Each point is reached from the start by the listed moves, each made once or not at all, plus a little noise. Say if it took an odd or an even number of moves. Then give how often each move was made.
In the rows, 128 means zero.

Moves:
(1): [154 139 113 124]
(2): [109 163 113 112]
(3): [130 149 153 130]
Start: [135 173 111 129]
Points:
[135 172 111 130] -> even (0, 0, 0)
[160 184  96 124] -> odd (1, 0, 0)
[163 205 120 126] -> even (1, 0, 1)
[138 193 137 131] -> odd (0, 0, 1)

Moves:
(1): [129 138 127 122 120 126 157 100 122]
(2): [162 173 114  91 108 169 112 147 132]
(3): [101 126 140 125 119 121 118 117 139]
(4): [150 160 152 132 128  96  94 125 138]
(5): [140 111 145 122 125 132 124 116 166]
(6): [125 132 121 149 142 135 124 119 137]
(7): [123 145 125 144 119 117 158 173 138]
(8): [147 133 132 159  98 151 108 127 129]
(9): [117 131  86 128  92 105 142 138 138]
Start: [130 103 146 110 129 120 110 114 136]
Points:
[137 104 172 150  92 148 102  51 185] -> odd (1, 0, 1, 0, 1, 1, 0, 1, 0)
[208 184 159 107  82 151  46 128 150] -> odd (0, 1, 0, 1, 0, 0, 0, 1, 0)
[178 187 122 107  72 105  95 163 217] -> even (0, 1, 0, 1, 1, 1, 1, 0, 1)
[163 130 186 101 118  88 100  73 180] -> odd (1, 0, 0, 1, 1, 0, 0, 0, 0)
